Each row of a before or after table is a point. The points were changed in one or more steps. Then noise was added and the rows were shuffled. The steps act on columns, c1 being the first. Name the steps. A step turns or swaps two columns, mirrors them in a line or flattens them onto one, adds a multiple of one to another, or multiplies or shifts one. Angles are multiples of 10 degrees, from the lower column toward the higher: turns from -170 to 170, lines from 10 to 170 but not 90. Use the fewest steps. Two steps may share a column if one is a turn and the other turns, adds or multiplies; they go together, in the order done. Otherwise the lowest column goes first.
In the rows, 128 means zero.

Before (13 x 3):
[[172 147 164]
 [130 159 100]
 [167 166 117]
 [151  97 102]
 [107 147 157]
 [167 137 175]
 [115 130 105]
 [105 167 157]
 [136 172 117]
 [109  97 112]
 [131 123 104]
 [106 137 167]
 [107 164 111]]
After (13 x 3):
[[223 134 165]
 [171  98 144]
 [175 131 102]
 [164 165 117]
 [165 164  75]
 [199 174  71]
 [192 125 114]
 [167 146 137]
 [212  97 131]
 [166 133 157]
 [232 148 146]
 [228 169  83]
 [186 160  72]]
Steps: shift c1 by 60; add -1 times c2 to c3

Before (8 x 6):
[[150 137 123 125 154 131]
 [158 110 122 125 161 114]
 [127 118 129 150 149 126]
 [102 111 139  70 141 105]
 [158 111  53 152 144 150]
 [129 154  37 135 162 169]
 [156 151  91 148 106 118]
 [150 115 100 148 164  92]]
After (8 x 6):
[[145 154 169 195 147 107]
 [137 124 112 143 158 121]
 [104 112 142 149 161 109]
 [129  90 138 163 163 110]
 [108 107 161  73 141 119]
 [123 119 150 171 101 151]
 [166 174 192 176 170 151]
 [118 135 135 145 156 141]]
Steps: turn c3 and c4 by 140 degrees; turn c1 and c4 by 140 degrees; swap c2 and c6

Before (13 x 11):
[[113 134 164 159 134 112 109 188 124  95 163]
 [109 154 158  81 129 106 126 171 118  91 136]
 [137 105 105 142 122 187 117 120 138 145 154]
 [102 131  99  89  95 102 110 156 102 163 145]
 [ 87 134 110  90 160 123 157 110 168 166 116]
 [ 99 168 105 117 156 124 128 175 129 131 186]
 [127 153 106 141 145 162 116 185 121 109 130]
 [137 190 119 168 129 169 113 148 133 157 130]
 [127 105 157 100 145 133  71 125 117 122 137]
 [ 98 186 161  93  87 118 139 162  90 146 185]
 [139 150 110 171 125 118  97 105 109 122 164]
 [175 138 181 109 163 121 117 139 167 111 126]
 [162 137 152 138 172 173 154 126 111 160 154]]
After (13 x 11):
[[134  50 122 133 140 176  85 151 128 153 121]
 [121 105 153 133  92 115  77 185 129  96 162]
 [160 113 195 127 125 172 126 131 118 164 158]
 [134 140 112 104 149 184  84 121 130 143 155]
 [ 76 143 159 160 155 118 134 111 151 168 122]
 [155 126 196 158  92 118  83 140 114 114 128]
 [109  92  93 202  79 114 108 163 134 144 183]
 [127 163 163 138 107 135  45 128 131 123 137]
 [111  98 147 179 158 126 101 178 140 131 187]
 [115 149  70 184 144 104  78 160 133 162 149]
 [126 102 142 159 151 168  85 186 119 110 132]
 [112 131 145 198 100 107  98 169 132  93 134]
 [145  85 124  94 143 116  57 108 124 119 166]]
Steps: flatten c1 and c9 onto the line at 160 degrees; turn c2 and c4 by 150 degrees; add 0.5 times c8 to c4; turn c3 and c5 by -70 degrees; multiply c3 by 1.3; shift c7 by -30
